Rows are points. Each copy is the shape, with its points in the same order, turned, moved and blurred by noise. Is it also mirrored, or only turned?
(in the rows, 128 means zero)

Shape (7 x 2):
[[188 119]
 [106 157]
 [159 129]
 [136 143]
 [124  81]
 [132 151]
 [149 128]]
Copy 1:
[[186  91]
 [125 161]
 [162 113]
 [147 134]
 [112  83]
 [147 143]
 [153 117]]
Copy 1 is: only turned
Copy 2, 7 rows:
[[175 110]
 [105 154]
 [147 121]
 [124 136]
 [111  77]
 [126 152]
 [138 125]]
Copy 2 is: only turned
Copy 3 (7 x 2):
[[101  75]
 [112 167]
 [111 100]
 [113 128]
 [168 108]
 [105 134]
 [114 108]]
Copy 3 is: mirrored

Shape:
[[153 124 103  92]
 [152 134 115 165]
 [150  90 119 106]
 [126 164 112 112]
 [126  87 116 107]
 [132 128  78 108]
 [104 177  96 128]
 [117 155 164  77]
 [124 132 114 138]]
Copy 1, 9 rows:
[[114 115 150 172]
 [152 136  98 134]
 [126  89 149 139]
 [100 157 129 159]
 [106  83 137 133]
 [101 112 117 175]
 [ 87 168  99 160]
 [ 84 156 185 125]
 [114 131 110 134]]
Copy 1 is: mirrored
Copy 2:
[[163 125 105 105]
 [159 148 128 175]
 [150  95 113 126]
 [147 171 124 114]
 [125 100 106 125]
 [147 145  83 118]
 [129 195 116 124]
 [126 144 169  77]
 [136 148 123 145]]
Copy 2 is: only turned

Shape (11 x 8):
[[ 95 117 164 185 138 164 110 147]
 [117 109 169 141  89 134  97 165]
 [ 95 112 143 155 158 128 108 159]
 [156 128  91 150 104 118 155  98]
 [104 139 122 144 126 148  93 101]
 [178 169 112 131 123 121 156 115]
 [111 117 164 111  85 155 157 124]
 [150 164 100 116  86 125 169 135]
 [161 137 104 120 132 114 140  82]
 [153 116 144 108  84 172 135 108]
 [119 103 113 140 143 164  96 137]]
Copy 1 (11 x 8):
[[ 98 121 139 197 127 157 112 145]
 [115 111 162 160  82 131 105 175]
 [ 96 111 126 167 143 121 105 156]
 [147 124  98 136  85 100 167 103]
 [114 148 113 145 102 136  95 111]
 [176 160 111 124 114 111 173 128]
 [111 122 173 117  85 155 155 133]
 [139 156 111 107  81 107 187 145]
 [161 131 109 111 115 107 147  89]
 [153 118 144 114  72 171 144 124]
 [121 108 101 147 118 156 100 139]]
Copy 1 is: only turned
Copy 2, 11 rows:
[[ 97 128 171 175 144 161 110 142]
 [133 125 162 135 106 128  93 173]
 [100 130 139 147 169 125 118 157]
 [172 120  98 166 105 112 157 104]
 [109 144 121 140 130 147  93 110]
 [195 168 120 144 124 116 159 106]
 [123 130 159 104  83 149 149 142]
 [172 169  98 132  91 120 168 136]
 [166 134 102 128 129 112 148  80]
 [166 123 145 100  83 167 134 122]
 [121 118 115 135 159 170 107 142]]
Copy 2 is: only turned

Shape:
[[104 125  79 140 154 147 168 130  95 139 143]
 [116 187  83 133 123 110 118 151 108 147 132]
 [108 176 127 141 159 137 147 113 126 158 140]
 [127  72 114 103 121 103  98 106  82 166 101]
 [ 89 147 114 113 123 154 125 126 123 121 135]
 [142 142  76 118 153 129 108 111 162 165 146]
 [121  56 127 113 121  93 111 121 110 126 138]
 [129  78 146 143 112 108 104 147 101 159 121]
 [143 130 122 122  99 120 111 150 171 145  71]
 [151  82 144 118 117  86 128 112 109 133 121]
 [135 126 128 132  82 136 110 157 138 121  98]
 [107 176 101 162 132 117 154  97 160 144 149]
 [130 145 108 141 112 158 114 145 140  69  67]
 [113 153 127 141 124  94  96 176 164 134  72]
 [111 122 114 102  87 112 135 166 149 112  79]
 [ 96 141  66 158 128 131 117  96 114 155 133]]
Copy 1, 16 rows:
[[108 104  85 129 142 147 173 118 102 141 131]
 [113 167  76 135 115 112 116 114 111 134 137]
 [100 159 131 133 151 133 156 104 118 157 145]
 [128  61 130 131 135 101  89 116 101 153  79]
 [100 134 120 121 123 164 129  98 122 115 117]
 [134 128 110  91 119 126 119 111 152 179 155]
 [122  47 140 133 119 103 112 120 136 112 104]
 [119  78 148 168 110 110 103 150 114 137 105]
 [153 151 143 128  76 120 118 137 154 152  76]
 [150  72 151 153 128  89 121 111 133 127 100]
 [144 135 133 153  75 143 115 131 133 120  93]
 [ 97 154 117 138 109 119 173  77 147 160 156]
 [159 153 140 109  58 152 155 114 100  98  89]
 [114 174 140 120  71  92 122 158 134 125  88]
 [136 139 113 131  83 126 130 130 155 103  57]
 [ 91 114  95 120 100 128 135  88  98 169 138]]
Copy 1 is: mirrored
Copy 2, 16 rows:
[[116 121  95 158 144 146 173 136 102 138 147]
 [113 184  94 157 117 130 105 163 117 132 151]
 [121 163 130 153 165 148 125 113 126 155 154]
 [149  85 132 110 109 109 108 151  94 167  86]
 [ 91 135 116 123 113 158 125 118 122 129 140]
 [156 139  73 116 155 141 102 133 148 142 151]
 [132  64 139 116 113  93 120 144 123 126 105]
 [142  92 162 157 115 120 104 170 133 144  97]
 [142 157 128 117 109 136 113 152 187 142  77]
 [158 105 163 122 117  88 125 143 124 126 111]
 [130 143 140 134  84 153 119 158 164 113  99]
 [137 166 103 168 136 131 128  85 154 140 169]
 [117 170 115 131 104 174 140 128 149  77  67]
 [101 175 128 149 126 119  92 163 184 126  75]
 [102 153 125 114  81 120 143 163 171 124  87]
 [129 133  74 170 115 144 110 110 109 155 131]]
Copy 2 is: only turned
Copy 3 (16 x 11):
[[ 87 123  95 129 168 143 176 143  99 134 141]
 [ 82 173 101 134 133 117 125 160 121 146 160]
 [ 80 175 146 136 158 155 156 122 131 145 154]
 [112  86 127 116 127  99 114  90  84 180  95]
 [ 71 131 132 108 128 162 125 128 117 113 152]
 [126 138  95 111 158 138 128 103 163 162 165]
 [103  57 145 133 134  92 112 113 116 139 122]
 [108  85 157 158 125 120 105 138 102 171 118]
 [134 123 129 131  94 147  95 148 178 147 103]
 [121  84 157 143 113  89 133 104 126 150 114]
 [119 116 130 142  83 157 102 157 143 128 122]
 [ 71 161 116 163 142 143 164 112 165 128 168]
 [133 133 104 145 106 165 107 156 140  68  92]
 [ 97 156 127 147 117 132  72 167 175 143 100]
 [ 96 102 121 119  86 133 107 173 166 120  99]
 [ 81 135  72 149 143 136 135 101 118 154 144]]
Copy 3 is: only turned

Shape (15 x 12):
[[112  99  91 132  67 110 178 131 140 114  86  89]
 [123  87 111  69 143 150 121 122 153  97 114 149]
 [109 149 122 141 144 109  96 161 152 137 145  92]
 [ 87 147 102 111 103 115 154 137 150 161 144  96]
 [ 91  88  97 136 113 137 167 157 126 122 129  99]
 [100 126 130 142 110 150 151 146 150 156 106  76]
 [121 155 126 183 154 112 118 129 146 173 160 124]
 [107 107  61 127 100 147 136 140 134 149  96 102]
 [119 115 103  80 129 144 124 148 115  81  96 143]
 [ 90 101 121  93 106 151  99 117 134  92 107 148]
 [181 149 147 107 140 178  83 147 137  95 169 155]
 [156 141 146 100 134 172 108 124  82  98 147 128]
 [143 100 129  85 137 133 110 127 119 116 117 118]
 [136 137 148 134 146 121 107 179 130 165 134 165]
 [109  80 103 105  76 129 132 142 123 126 125  93]]
Copy 1 (15 x 12):
[[112  93  89 135  75 111 201 150 148 106 113  88]
 [116  78  99  78 137 155 117 104 146 103 131 130]
 [101 156 160 146 133 121 114 140 155 127 138  91]
 [ 84 137 131 121 104 124 173 132 150 164 148  84]
 [ 81  92 125 136 113 140 181 157 134 102 151 106]
 [100 106 154 152  97 151 167 135 157 141 108  82]
 [123 155 167 181 155 120 143 114 154 165 151 128]
 [ 83 128  98 144  87 157 178 116 142 103 120 112]
 [110 105  88  87 134 154 122 146 117  95 108 120]
 [ 98  76  86 109 110 139  96 118 120 118 127 119]
 [183 134 145 105 147 184  70 134 125 121 155 135]
 [164 115 136 113 150 174 110 130  77 115 133 101]
 [129 105 133  95 132 137 127 103 119  96 122 107]
 [118 147 176 130 142 133 118 135 132 139 118 170]
 [100  95 123 122  74 127 156 128 118  99 140  98]]
Copy 1 is: mirrored
Copy 2:
[[143  98 119 152  94  94 186 130 176 122  87  81]
 [133  85 116  84 146 122 137 105 163 104 122 164]
 [ 90 129  90 110 100  99 132 127  91 124 147 113]
 [100 132 102 114  84  99 168 120 155 167 138 114]
 [112  83 102 146 128 114 174 150 159 133 140 102]
 [ 97 115 111 131  94 146 172 120 123 145 107  78]
 [103 133  89 152  94 106 151  93  72 153 164 136]
 [127  93  75 141  99 121 151 139 160 152  89 117]
 [136 110 121 104 152 112 126 145 154  98  99 157]
 [116  86 138 117 116 127 104 119 167 102 105 156]
 [167 138 124  84 122 161 108 132  90  96 170 177]
 [168 137 152 106 151 147 100 138 110 129 143 137]
 [153  93 121  88 143 112 124 118 123 132 117 129]
 [104 116 120 115 109 109 157 137  58 141 138 178]
 [133  70 122 117  99 110 139 146 165 143 124  99]]
Copy 2 is: mirrored

Shape:
[[155 148 130 124 177 137 246 134 143  84 137 133]
 [153 154 129 100 119  90 125 111 103  94 160 107]
 [134 102 133 102 188 110 104 131 132 151 157 102]
 [159 154 114 114 133 108 106 124 148 152 158 132]
 [105 124 147 102 119  92 116 121 109 154 134 118]
 [168 120 137 125 124 143 149 141 110 129 152 138]
 [145 128 134 220 140 137 151 136 121  40 133 140]
 [162 152 170 170 117 132 169  94 110 142 147 128]
 [168 125 129 137 116 134 124  96 181  92 110 128]
 [114 141 139 109 159 141 116 123 142  56 151 137]
 [161 159 177 167 117 139 117 137 105 125  80 114]
 [ 94 151 130 115 116 125 109 130 134 118 134  98]
 [141 160 128 126 126 132 122 103 109 138 133 138]
 [142 117 119 103 162 127 151 107 108 151  71 105]
 [150 143 153 123 130  96 110 126 118 145 131 151]]
Copy 1:
[[150 154 180 125 189 135 222 108 159  76 173 120]
 [149 152 125 110 120  85 117 110 117  83 170 104]
 [114 100 115 131 180  97 110 133 130 150 164  92]
 [150 153 103 132 142 100 109 121 153 144 164 132]
 [107 130 126 110 113  92 124 128 109 146 131 121]
 [172 115 137 136 139 136 140 140 126 116 165 135]
 [153 149 164 218 162 125 144 140 126  31 126 125]
 [163 149 173 181 120 131 152  88 110 125 154 128]
 [169 140 130 153 148 126 111  94 181  90  98 105]
 [107 133 154 123 169 123  97 118 154  54 149 131]
 [172 174 166 164 138 148 108 137  92 126 101 106]
 [ 95 156 115 131 121 127 109 133 131 111 141 104]
 [146 158 123 134 137 127 118 103 112 127 146 146]
 [143 140 113 105 172 129 167 107 104 142 100  90]
 [151 145 142 131 137  89 108 128 117 143 134 142]]
Copy 1 is: only turned
Copy 2 (15 x 12):
[[164 137 128 112 139 172 242 106 162  89 135 140]
 [159 170 147  91 126  94 133 126 119 100 153 115]
 [125 125 126 109 197 137 113 137 138 150 147 111]
 [169 153 127 119 131 109 105 139 159 150 150 140]
 [ 94 141 153  95 126 109 112 146 118 146 124 121]
 [158 106 141 121 117 142 153 148 122 117 153 142]
 [148 138 117 208 111 137 178 130 103  39 135 128]
 [157 141 189 161 105 127 174 114 120 141 149 132]
 [179 124 140 148 107 124 121 104 166  92 113 120]
 [124 152 126 121 141 159 116 120 155  54 152 135]
 [168 155 180 168 111 157 127 150 100 123  93 131]
 [111 174 132 115 115 144 102 144 147 125 134  96]
 [145 164 140 129 115 130 124 120 110 141 140 150]
 [143 138 131  99 143 157 146 106 112 154  75 121]
 [145 146 159 129 137 105 118 151 126 136 128 162]]
Copy 2 is: only turned

Shape, 18 rows:
[[173  90 134 141 137  97 133 151 157 157 115 128]
 [154 106  79 105  85 160 107 109 122 110 111 159]
 [122 182 128 109  94 129 140 135 152 116 166 106]
 [107 151 133 128  88 140  87 132 156 116 153 115]
 [113 125 113 142  68 149 115  89 136 117 139 137]
 [153 151 148 134 140 117  97 118 155 140 173  64]
 [186 125 164 134 115  80 101 137 131 162 113  79]
 [149  81 120 141 143 114 120 131  97  91  94 131]
 [125 178 124 163 105  90 107 132 142 139 162  62]
 [173 144 114 145 106 103 120 116 157 166 159 102]
 [104 142 124 116 102 114 107 125 127 143 178 100]
 [130 147 117 114 103 116 105  87 152  97 153 156]
 [116 122 115  98  85 129 140  95 161 146 134 148]
 [130 154 136 150  82 135 122 113 155 141 140 112]
 [140 123 115 117 164 129 121 110 122 132  83 117]
 [201 106 149 141 155 108 129 124  91 169  97 143]
 [116 122 110 105 138  83 119 140 123 139  66 135]
 [143 159 139 162 143 105  82 154 131 153 143  95]]
Copy 1, 18 rows:
[[180 114 147 125 161  83 125 129 123 144 130 123]
 [160 148  71 114 114 141  96 108 142  92 106 154]
 [116 188 132 124 103 128 156 134 131 107 184 119]
 [102 173 130 141  99 116 101 138 145 115 162 137]
 [112 157  93 141  86 116 117  94 142 111 127 148]
 [133 163 167 150 116 102 103 105 118 131 194  77]
 [176 170 176 123 126  67 102 123 103 147 129  89]
 [160 117 119 146 152 107  99 118  81  87  97 136]
 [113 194 134 172 106  74 134 133 111 135 182  82]
 [166 171 123 131 120  81 133 102 137 154 174  99]
 [ 98 153 114 119  96 105 123 128 114 132 174 100]
 [115 170 104 111 126  98 110  90 139  88 166 153]
 [119 146 105  89 115 113 144  98 160 117 132 133]
 [124 175 135 147  99 104 138 113 147 140 145 130]
 [141 146 126 130 177 132 114 102 111 107 103  97]
 [197 140 145 111 170 102 112  92  71 161 103 128]
 [127 152 117 105 180  97 120 150 111 104  83 104]
 [131 181 148 165 152  92  97 139 103 158 166 104]]
Copy 1 is: only turned
Copy 2 (18 x 12):
[[160 110 135 114 150 101 108 120 172 151 137 130]
 [136  94  92 107 104 175 104 133 102 107 123 153]
 [ 99 164 138 117 141 158 119 179 101 145 154  89]
 [ 92 154 146 115  89 154  90 154 112 140 158 110]
 [ 94 101 125 147  90 155 113 155 101 125 137 126]
 [129 158 164 128 138 127  96 105 117 155 169  58]
 [167 134 176 109 137  86  90 117 125 152 110  88]
 [149 116 134 105 116 108 147  97 132  82 135 153]
 [126 179 142 145 107 101 112 154  99 160 160  56]
 [150 128 122 148 144 119  85 143 119 169 147  87]
 [ 93 140 132 107 122 119 110 140  87 158 166 100]
 [ 89 134 125 145 140 150  82 144 104 101 148 129]
 [ 78  94 108 121 141 151 100 156 123 145 125 121]
 [111 130 144 146 109 145 107 162 118 156 134 101]
 [125 136 113 114 138 131 141  77 133 115 103 116]
 [176 111 153 126 163 106 128  79 124 153  96 159]
 [114 147 101  87 132  92 128 119 143 114  87 139]
 [144 187 153 125 114 105 103 109 121 170 149 110]]
Copy 2 is: mirrored

Shape, 15 rows:
[[124 116 101 157 109 116 139 143 156 148 143 145]
 [163 121 118  95 115 148 151 162 123 150 142  99]
 [127 110 108 115 128 148 137 180 159  99 119 133]
 [133 154 220 121 158 142 143 117 123  71 103 102]
 [125 112 137 125 120 162 143 110  97 134 122 109]
 [122 129 102  74 133 141 134 168  74  99 150 107]
 [130 108 124 149 196 109 106 111 148 103 142 102]
 [123 140 111 135 154 127 133 102 101 137 140 116]
 [180 109 159 144 114 158 125 129 164  82 146 133]
 [193 144 128 143 100 158 104 130 160 127  68 154]
 [145 105 130 147 111 126 133 121  65 150 122 102]
 [153 117 106 114  94 155 128 115 142 128 101 104]
 [126 131 191  94 131 150 114 124  91 126 119 118]
 [153 117 128 125  97 104 142 117 158 137 100 154]
 [125 172 192 156  97  60  93 130 134 147 147 102]]
Copy 1 (15 x 12):
[[115 135 108 144  89 119 137 131 131 141 122 155]
 [125 142  98 115 132  75  90 127 100 146 141 113]
 [123 139 100 116 145 117 133 174 146 130 142 133]
 [144 154 179 127 166 187 112 145  95  95 135  74]
 [132  99 109 116 124 118 134 126  93 125 138  86]
 [112 149  85 131 162  88 133 134 110 120 194  81]
 [135  98 143 185 153 161 121 113 160 108 151 130]
 [104 108 108 161 125 123 137  90 106 118 135  99]
 [175 143 122 114 131 163 100 133 109 108 150 165]
 [160 148  87  95 132 130 107 130 133  81  52 142]
 [157 105 109 161 102  96 125 113  77 117 129  89]
 [136 116  98  95 102 111 109 130 134 108 124 106]
 [156 149 139 116 142 141 127 114  98 140 138  58]
 [142 146 140 113 101 104 141 116 137 108 101 143]
 [145 204 160 190  65 159 117  98 128 128 118  87]]
Copy 1 is: mirrored
Copy 2, 15 rows:
[[141 134 100 175 127 128 143 131 124 148 151 146]
 [136 152 118 107  93 118 168 159  93 146 129 108]
 [134  88  99 129  83 139 152 156 131 128 123 136]
 [154 141 181 104 103 179 152 135 176  60  96  88]
 [103 157 151 124 105 136 150 111 110 123 102 125]
 [101 124  81  79 112 131 155 135  87 100 107  97]
 [144 100 129 135 133 174 159  73 152 136 150  84]
 [117 157 119 116 154 150 149  94 126 133 119 113]
 [176 130 148 131  64 160 154 120 127 100 162 145]
 [188 139 155 116  88 154  87 145 131 164 121 171]
 [128 165 141 144 123 130 135 101  71 128  99 102]
 [134 150 133 117  73 120 121 119 125 156 116 134]
 [110 151 174 102 119 154 129 143 117  87 118  92]
 [167 131 144 148 119  96 113 133 139 139 136 142]
 [167 193 130 180 141 157  97 151 139  93 158  66]]
Copy 2 is: only turned

Shape (16 x 12):
[[151  92 169 100 130 161 180  85 119 107 140  97]
 [174 125 124 162 119 117  80 149 130 148  71 125]
 [143 141 161 103 128 136 137  97 164 109 142  94]
 [ 92 179 119 169 138 136 114 118 102 131 178 118]
 [175 121 119 124 152 121 107 126 156 172  93 165]
 [162 125  81 111 120 139  72 137 131 116  96 137]
 [116 130 164 134 110 143 145 114 146 103 122 149]
 [148 142 143 109 151 151 153 113 152  82  95 105]
 [119 118 176  94 130 155 117 120 154 119 143 104]
 [123 163 136 127 128 122 136 174 117 144 159 121]
 [101 137  94 174 122 111 128 151 162 144 143 105]
 [100 187 105 158  77 112 131 144 130 172 153 131]
 [123 122 101 111 142  95  83 140 119 148  71 132]
 [149 140  98 162 137  81  75 158 116 138 110 143]
 [130 113 164 112 151 194 154 124 134 112 133 108]
 [117 135 122 134 120 111 127 153 138 127 174 139]]
Copy 1:
[[127 165 147 142 196 165 137 172  88 118 132 116]
 [154 179 113 124  78  75 125 121 140 113 116 154]
 [100 164 176 143 173 121 143 129 126 122 121 115]
 [138 102 145 133 123 127 159  87 139 192 151  98]
 [136 160 132  83 116  79 102 116 129  84 155 150]
 [122 159 117 152  83  97  99  88 110  91 129 126]
 [116 134 145 134 163 132  99 142 140 149 113 143]
 [ 88 189 125 147 177 109 114 133 115 136 132 117]
 [112 149 182 157 152 129 118 157 139 119 137 103]
 [123 145 170 141 108 129 140 114 134 171 180 151]
 [ 84 113 128 119  90 114 169 121 151 152 142 143]
 [123 117 154 114  95 155 158  71 173 166 144 164]
 [116 177 131  97  59 107  94 114 125 121 132 115]
 [138 146 131 109  55  73 125  96 114 147 132 146]
 [121 153 134 164 177 137 120 168 128 127 165 105]
 [108 106 170 134 110 125 134 117 116 153 152 150]]
Copy 1 is: only turned
Copy 2:
[[192 134 163 120 133 142 110 125 122 151 165  71]
 [136 128  88 139 158 174 133 151  86 125  73 163]
 [181  97 127 108 131 130  97 111 117 111 137  97]
 [151 141  76 129 115  89 161 103 119  87 176 145]
 [113 121 133 117 151 135 135 112  59 146  74 138]
 [ 91  87 100 149 117 160 144 146  97 141 104 142]
 [144 148 144 151 125 141 107  98 125 100 130 101]
 [147 116 140 110 128 143 114 146 126 106 105  69]
 [144 127 117 113 139 135  70 115 114 130 162 102]
 [139 150 127  90 121 105 124 129 115  98 145 173]
 [139 127 101 148 148  64 122 148 123 102 118 172]
 [155 142 105 145 105  88 137  92 130  93 122 203]
 [ 87 112 102 127 161 143 154 123 127 151  98 141]
 [ 98 116 100 130 166 143 172 142  91 100 109 183]
 [149 159 133 115 112 120  94 139 104 136 141  67]
 [131 124 133 130 137  99 126 121 107 101 166 165]]
Copy 2 is: mirrored

Shape:
[[131 109 137  96 157 160 161 110 172 160 114  98]
 [169 102 119  98 148 157 143 142 119 110 153  83]
 [131 137 139 101 103 116 105 118 121 135 144 171]
 [153  69 137 131 127 132 154 156 161 143 129  99]
 [ 75 121 142 172 125 112  98 107 139 123 145 129]
 [186 126 139 116 126 184 120 130 146 139 157  95]
 [129 110 130 111 111 183 155 164 133 146 137  92]
 [113 160 108 114 122 109  78 165 151 115 139 153]
 [160 109 125 113 113 159 187 137 170 121 139  80]
 [118 152  92 133 102 114  79 120 101 129 115 133]
 [123 137 122 200 148 114 147 138 119 157 135 125]
 [123 154 122 182 111 107 127 143 122  92 132 126]
 [ 99 117 147 207 147 135 137 134 128 104  88 143]
 [119 132  78 119 118 145 100 121 131 122 158 168]
 [109 137 154 192 157 121 160 137 100 120 141 116]]
Copy 1:
[[ 76  97 135 119 173 153 104 102 149 160 128 106]
 [ 99  93 112 129 154 180 163 170 139 153 125 108]
 [156 132 128 123 115 120 112 146  99 143 149 134]
 [ 97  66 158 135 158 134 165 124 143 154 132 122]
 [ 88 144 124 119  90  75 142 123 129 119 125 143]
 [112  79  87 140 125 166 147 132 153 182 132 101]
 [ 96 105 136 180 143 169 159 112 139 156 117 108]
 [152 154 145 133 108 105 109 180 148 132 103 141]
 [103  97 139 132 177 153 167 115 162 172 127  73]
 [140 136 112 126  95 123 123 154 102  99  85 109]
 [102 112 105 133 153  86 156 115 104 143  75 148]
 [138 147 114 120 122  96 187 141 132 130  81 137]
 [110 137 122 110 142 101 172  85 145 101  87 180]
 [137 130  98 152 129 117 114 170 124  96 147 117]
 [ 88 145 101 117 149 108 185 117 108 155  88 163]]
Copy 1 is: mirrored
Copy 2:
[[157 157 139 100 153 187 133  94 157 158 129 121]
 [184 112 164 121 143 170 149 136 102 131 145  97]
 [139 156  97 112 100 112 112 109  90 115 134 134]
 [151  90 151 107 123 184 111 100 151 132 153 122]
 [ 75 135 138 145 144 105  99  92 112 131 127 129]
 [171 144 149 150 121 204 145 125 109 115 127 104]
 [147 119 126 127 150 187 137 155 152 116 142 116]
 [166 143 115 161 121  80  83 115 123 114 126 122]
 [160 114 150  97 140 189 150 109 163 106 114  96]
 [127 124  79 150 128 107 101 123  77 141 105 101]
 [ 86 111 145 154  85 127 125 119 146 172 127 107]
 [106  96 144 148 105  90 113 126 118 123  92 117]
 [ 86  91 149 153 126 113 128 109 140 171  96 175]
 [152 140  91 161 127  94 143 102 101 118 150 111]
 [ 80 108 177 129 106 115 140 141 135 164 117 120]]
Copy 2 is: only turned
Copy 3, 15 rows:
[[ 88 123 143 144 149 168 157  68 120 134  99 119]
 [ 96 145 119 101 156 119 136  95  87 140 114  69]
 [129 107 106 104  88 150 112 131 130 143 149 140]
 [104 111 122 159 160 128 138 118  99 121  82 100]
 [ 98 100 134 160 110 114  97 113 139  90 180 140]
 [131 130 138  98 162 167 100  91  89 124 110  85]
 [ 80 164 127 128 168 154 112 118 101 134  99 117]
 [149 123  78 104 141 114 114 116 144 126 168 165]
 [ 98 148 135 125 164 155 162 113  99  98  82  94]
 [152 160 103 136  93 118  97 110 147 138 175 127]
 [125 131 155 184 141 126 124 127  83 119 178 135]
 [143 147 133 139 120  96 123 139 106  85 172 140]
 [107 133 149 184 104  90 113  99  74  86 152 170]
 [122 135  67 118 110 158 113 107 117 120 176 129]
 [ 91 134 173 158 131  98 130 129  77 114 179 141]]
Copy 3 is: only turned
Copy 4 (15 x 12):
[[ 75 142 105  95 138 136 149 129 143 157 123  87]
 [104 135 118 115 168 157 152  89  91 113 150  98]
 [163 130 120 119 133 137 148 147 116 148 125 178]
 [ 93 121 127 131 128 115 173 113 131 126 172  89]
 [122 131 125 160 133  93  90 122 160 125 116 167]
 [108 152 114 141 165 174 180  87 119 147 136 120]
 [ 83 150 145 115 130 142 146  91 105 164 159 111]
 [142 153 150 156 131 154 113 177 108 119 133 164]
 [ 71 170 106 112 125 130 178  93 103 124 149  99]
 [154 130 109 168 119 146  91 139  91 144 123 157]
 [ 95 102 142 187 140  83 136 124 110 146 102 131]
 [131 143 142 190 114 102 126 108  97 106 109 150]
 [113 101 162 172  87  96 116  99 147 120  78 117]
 [113 112 114 143 127 167 122 143 106 128 134 195]
 [106 114 162 158 142  73 123  91 110 126  86 128]]
Copy 4 is: only turned
